Every row gives one point. To make a cloud, some directions were put in groups of two or more. Within a group, all points are equally far from the middle, so they leave a hole (a ring in 2 directions, a hollow ball in 3). The other directions are filled evenly. Then the cloud was stretched, turned, moved and blurred a little. How many holes are there, and how many directions does each take, smallest first?
In the rows, 128 means zero.

Cloud (13 x 2):
[[148 100]
 [ 92 153]
 [ 90 144]
 [143  97]
 [ 96 159]
 [ 89 126]
 [149 166]
 [148 167]
 [159 153]
 [140  97]
 [104 101]
 [163 124]
 [ 88 134]]
Holes: 1 (2)

Cloud (22 x 3):
[[110 162  92]
 [ 97 106 116]
 [ 87 151  98]
 [122 100 114]
 [118 168 109]
 [104 116 169]
 [145 136 136]
 [137 145 110]
 [139 119 143]
 [ 76 126  99]
 [102 166 109]
 [ 85 119 101]
 [ 96 166 122]
 [ 67 154 117]
 [ 92 111 100]
 [ 94 114 162]
 [138 149 108]
 [ 95 108 168]
 [ 88 170 116]
 [124 158  83]
 [108 159 118]
 [ 68 159 122]]
Holes: 0

Cloud (27 x 4):
[[141  91 139  96]
 [135 105  87 111]
 [101 109 122  66]
 [138 166  97 138]
 [134  79  84 138]
 [176 115 105 145]
 [140 125  85 110]
 [175 117 120 133]
 [114 168 112 148]
 [ 97 114 101 168]
 [148 132  72 129]
 [102 159 139 137]
 [108  96  70 116]
 [ 71 134 112 128]
 [110  93 154 143]
 [112 161 137 142]
 [ 88 124 136 135]
 [117  83 150  99]
 [178 128  92 165]
 [185 105 143 131]
 [169 103 136 115]
 [130 117 180 160]
 [ 79 128 100 146]
 [139 168 133 116]
 [129 118 179 158]
 [ 79 155 125 129]
 [152 107 100 118]]
Holes: 1 (2)

Cloud, 55 rows:
[[170 154 165 108 156 108]
 [133 108 106 135 157 120]
 [123 147 140 142  60 103]
 [152 151  77 142 109 119]
 [105  97 140 120 155  88]
 [157 112  94 122  58 107]
 [154 152 117 144 120 128]
 [ 87 135 148 154 109 101]
 [140 144  63  98 115  98]
 [101  61 182 123 141 112]
 [130 100 205 122 131 117]
 [180 120 111 127 115  62]
 [147 135 106 184 104  95]
 [136 121 170  92 161 134]
 [114 127 165 169 102 146]
 [104 154 132 110 140 125]
 [132 101 157 151 166 114]
 [129 107 112 105 128 143]
 [138  94 134 159 164 108]
 [119  98 148 107 113  76]
 [100 123 178 166 112 104]
 [127 152 149 135 127  88]
 [130 157 193 138 167 118]
 [ 84 115 136  97 142  61]
 [176 119  96 127  76 147]
 [143 180  63 149 145  96]
 [ 98 105  97 192 130  79]
 [111 124  73 101 140  84]
 [114 104 124 128 161  76]
 [164  88 126 142 137 137]
 [123 115 185 104 178 121]
 [ 94 123 112 147 138 158]
 [147 124 152 107 176 139]
 [139 122 116 126  78 136]
 [117 128 132 118 182  66]
 [116 108 147 158 176 119]
 [195 154  87 113 137  75]
 [183  96 128 121 126 109]
 [105 145  94 159  95  95]
 [128 114  98 110 146 155]
 [142 112 127 155  87 150]
 [175 141 122 147 164 109]
 [119 152 134 117 135 167]
 [135 154 173 123 119 130]
 [141 178  93 166 120  88]
 [138 137 132 125 144 119]
 [132 139  94 136 162 135]
 [149 123 116 144 144 101]
 [101 128 127 163 123  94]
 [ 97 170 123 153 131 103]
 [123 166 144 118 105 107]
 [105  97 161 115  99  90]
 [100 149 124 130 105  92]
 [140 143 120 119  62 125]
 [134 121 111 151  73 135]]
Holes: 0

Cloud (46 x 6):
[[146 166 144 164  98 125]
 [130 112 110 160 101 102]
 [ 76 102 123 114 155 127]
 [142 163 114 181  87 137]
 [110 115  63 138 152 125]
 [102 160 168 135 129 160]
 [136 177 136 118 140 106]
 [ 99 146 131 118 158 180]
 [115 133  80 153 169 134]
 [149  89  87 140 120 115]
 [129  64 157 117 140 140]
 [107  78 117  88 162 162]
 [121 161  99 119 152 105]
 [108 124  71 106 143 126]
 [ 70  98 111 143 140 139]
 [100  77 140  86 158 143]
 [168 119 125 163 144 156]
 [145 157 112 148 155 146]
 [134  95  86 149 107 169]
 [105  90  96  95 178 147]
 [128 135 130 134 146  81]
 [ 74 136 128  98 170 161]
 [122 105 160 130 125 176]
 [132 164 133 182  89 125]
 [121 166 141 166 128 103]
 [105 141 132 112 161 180]
 [132  97  82 121 115 120]
 [157 106  94 175 112 142]
 [126 126  97 150 180 137]
 [104 127 133 107 150  88]
 [148 136 100 171  98 162]
 [115 142 122 175 116 100]
 [158 121 102 157 156 110]
 [153 121 101 168 128 105]
 [107 123 135 142 188 141]
 [ 73 133 123  98 170 162]
 [145  83  82 140 123 131]
 [131  70 101  91 163 148]
 [112 123 144 176  98 134]
 [ 58 152 123 126 156 128]
 [143 104  82 174 101 151]
 [143 179 128 149 129 117]
 [133 132  93 123 177 116]
 [124 105  76 114 151 114]
 [ 65 154 120 136 147 113]
 [121 146 105 161 169 154]]
Holes: 2 (2, 3)

Cloud (82 x 8):
[[133 134  96 115 128 142 103 150]
 [153 137 154 169 138 119 168 100]
 [ 88 118 178 122 149 112 162  71]
 [150 126 121 160 113  93 180 130]
 [100 109  83 130  96 102 160 124]
 [111 144 141 143 153 109 130  76]
 [ 95 156 133 125 123 178 127 121]
 [145 177 110 112 124 157 166 118]
 [ 93 124  97 122 127 163 169 146]
 [126 116 148  76 110 149 137 113]
 [114  92  89 157 178 130 118 131]
 [134  85 175 115 148 147 162 102]
 [198 120 130 152 139 145 102 131]
 [194 163 101 143 134 134 131 138]
 [134 128  77 116  93 162 143 162]
 [ 98 140  77 141  81 123 150 136]
 [176 133 135 174 127 167  91 123]
 [150 139  59 146  99 148 132 141]
 [113  92 119 160 182 151  77  94]
 [135  76 127 146 125 136 132 156]
 [136 172 106 134 140 121 107 105]
 [186 145 139 132 101 159 108 111]
 [101 130 117  82 115 146 141 134]
 [168 129 160 183 159 130 125  95]
 [133  69 114 122 161 163 126 103]
 [159 130 161  98 165 111 121  61]
 [104 154 137 130 105 138 192 109]
 [113 141  77 133  86 135 172 129]
 [131 141 110 202 163 158  96 124]
 [144  91 113 144 107 181 140 144]
 [ 94 112 117  80 121 128 163  98]
 [149 132  75 123 109 129 164 115]
 [140 108 135 204 146 166 104 124]
 [136 147 135  81 109 111 127 122]
 [ 86 113 178 143 149 164 147 108]
 [ 84 120  77 119  91 134 151 128]
 [169 153 139 150 155 131 168 107]
 [151 100 133 185 117 142 137 159]
 [ 84  90  88 120 123 148 133 129]
 [157 100 114 179 109 160 122 150]
 [170 112 129 114 131 180 102 129]
 [140 143 150 175 151 115 163 123]
 [151 115 129 155 154 142 160 159]
 [188 125 140  91 161 124 152 112]
 [105 128 129 152 128 123 201 113]
 [106  96  97 140 177 169  81 113]
 [101 157 185 122 129 110 144 109]
 [179 112 159 164 149 130 140 137]
 [133 112 151 119 146  96 116 125]
 [132 186 100 117 121 173 120 125]
 [102 123 148  67 109 123 162 113]
 [127  93 140 127  83 162 167 148]
 [160  78 101 150 164 167 110 140]
 [ 78 131 118 127  99 155 121 101]
 [146 117 116 155 182 150 167 131]
 [119 152 167 105 105 123 139  75]
 [121 173 111 130  89 115 168 123]
 [118 122 154 164 162 182  90 120]
 [101 144 114 166  96 171 122 114]
 [188 142 119 121 160 119 163 117]
 [134 147 140 149 123 108 192 114]
 [127 106 120 106 133  94 145  85]
 [108 133 161 143 126 143 200 123]
 [169 120 190 142 145 120 130 110]
 [164 146 144 154 115 125 166  98]
 [ 62 112 154 147 145 148 134 132]
 [136 112 100  92 124 139 182 117]
 [110 142  91 113  82 113 185 124]
 [156 145 183 111 106 146 137 108]
 [ 96 133 103 179 123 165 115 106]
 [142 148 116 112  82 150 193 137]
 [161 131 112 162 143 136 167 102]
 [127 154  70 155 142 169  85 139]
 [ 91 103 179 111 129 135 133 124]
 [134 157 110  98  93  94 167 128]
 [ 91  98 161 124  96 163 138 114]
 [115 101  89 117 167 170 114 135]
 [165  86 136 179 167 173  99 124]
 [ 89 121 129  82 127 142 148  93]
 [133 164  86 103  89 133 141 143]
 [156 135 144 139  74 146 156 160]
 [119  69 146 130 184 147 122  95]]
Holes: 2 (3, 4)

Cloud, 90 rows:
[[111  90 125 183 111 119 153 105 161]
 [156 136 177  85 107 114 123 152 112]
 [158 126 187 121 100 116 165  89 137]
 [128 127 138  93 129 118  84 102 130]
 [104 108  74 142 144  98 106 175 117]
 [123 139 176 170 136 145  84  88  94]
 [130 163 148 181 127 108 137 104 160]
 [155 132  63  94 155 147 101 154 139]
 [169 101 123 164 116  77  89 129 135]
 [130 107 136 162 132 150 134  95 178]
 [116  97  66 108 123 173 138 144 106]
 [119 114 131 150 135 113 131  66 165]
 [107 110  90 129 125 158  72 108 102]
 [154 115  98 136 154 117 134 143 107]
 [109 106 137  98 103 139 106  96  92]
 [124 116 104 108 179 100  89 114 134]
 [ 93  99 110 160 177 148 120  96 114]
 [ 92 177 146 134 136  88  91 106 114]
 [120 141 150 140 179 139  66 149  96]
 [138 126 138 106 157  98 117 137 102]
 [147 161 152 161 145 111 112 160 132]
 [109 104 128 124 149 132 103 171  87]
 [153 123 116 112 143 136  69 160  83]
 [147 118 172 159 150 109  69 105 126]
 [104 119 188 113 108  86 146  88 122]
 [155 137 178 109 152 156 110 151 131]
 [ 90  84 115 134 138 119  73 128 116]
 [124  95 127 143 142 124 177 154 128]
 [150 129 162  75 112 114 122 131 123]
 [106 139 137 121 163 136  68 128  71]
 [139 117  82 131 101 135  82 126 114]
 [132 107 141 102 155 135  81 147 108]
 [131 131 164 120  77 114 149 131 165]
 [146  78 167 143 158 168 111 111 105]
 [132 149 159  84  90 171 156 111 124]
 [113  95 144 189 149 104  89 106 100]
 [ 76 133  90 152 190  91  76 117 102]
 [158 146 136 147 139  81 127 111 135]
 [118 131 128 114 168 143  88 156  77]
 [117  90 153 150 122 109 117  74 117]
 [ 94 182 118 129 132 110 123 114 122]
 [ 92 136 160  99 151 165 118  77  96]
 [128  88 135 138  95 108 171  91 164]
 [117 135  94 128 122 100  68 117 112]
 [143 120  87 113 172 164 145 132 115]
 [125 101 109 201 117  78 106 151 140]
 [122  97 199 153 141 165 160 104 141]
 [ 92 126 113 161 161 148 122  72 110]
 [138 145 151 151 123 191 141 122 120]
 [118  92 160  97 125 171 149 155 133]
 [160 112 123  71 103 162 131 131 144]
 [122 121 118 120 122 129  63 116  86]
 [149 127  78 163 140 166 108 131 142]
 [164 119 114 130 155 125  81 163 144]
 [166  90  98  99 118 154 171 137 123]
 [115  66 150 146 131 106 114  94 112]
 [107  62 112 142 128 143  82 162  94]
 [139  77 156  68  78 139 137 111 116]
 [179 108  69 152 140 164 115 135 125]
 [126 142 180 145 112 119  84 110 106]
 [159 123 155 137 174 161 139 125 124]
 [159  88 180 105  76 131 108 124 131]
 [166  60 132 109  90 148 140  84 127]
 [122 124 172 194 134  92 129 170 124]
 [158  99 150 145 124 127  68 145  86]
 [126 170 138 139 138 103 180 112 149]
 [126 139 131 129 102 124 114 150 100]
 [149 151 175 143 113  99 149  85 137]
 [ 92  94 118 169 112  95 165 116 130]
 [144  86  82 173 150  90  86 134  99]
 [129  90 141  99 146 140 101 160 111]
 [126 138 153 107 133 107 155 180 125]
 [111 113 174 106 144 162 145 160 126]
 [136 151 109 118 141  83 113 120 101]
 [107  66 124 151 160  87 125 143 125]
 [124 112 127 147 174  89 102 128  98]
 [147  94 135  94 105 137 136 148 169]
 [148  81 168  85 102 131 111 143 127]
 [149  85 142 127  81 137 100 106 146]
 [153 162 119 176 148  91  92 103 135]
 [129  77 145 146 144 178 134  88 132]
 [ 81 114 201 155 100 132 149 131 143]
 [142 124 112 160 138 185 135 114 144]
 [105 131 150 162 162  91 107 109  83]
 [148 124 199 133  66 138 158 122 143]
 [136  83 137 129 109  98 113  88 101]
 [115 102 128 107 133 110  90  93  92]
 [119  95 121  87  95 164 131 103 133]
 [130 116 124 156  87 108 139 154 166]
 [ 92  70 115 118 125 155 105 129 112]]
Holes: 2 (2, 4)
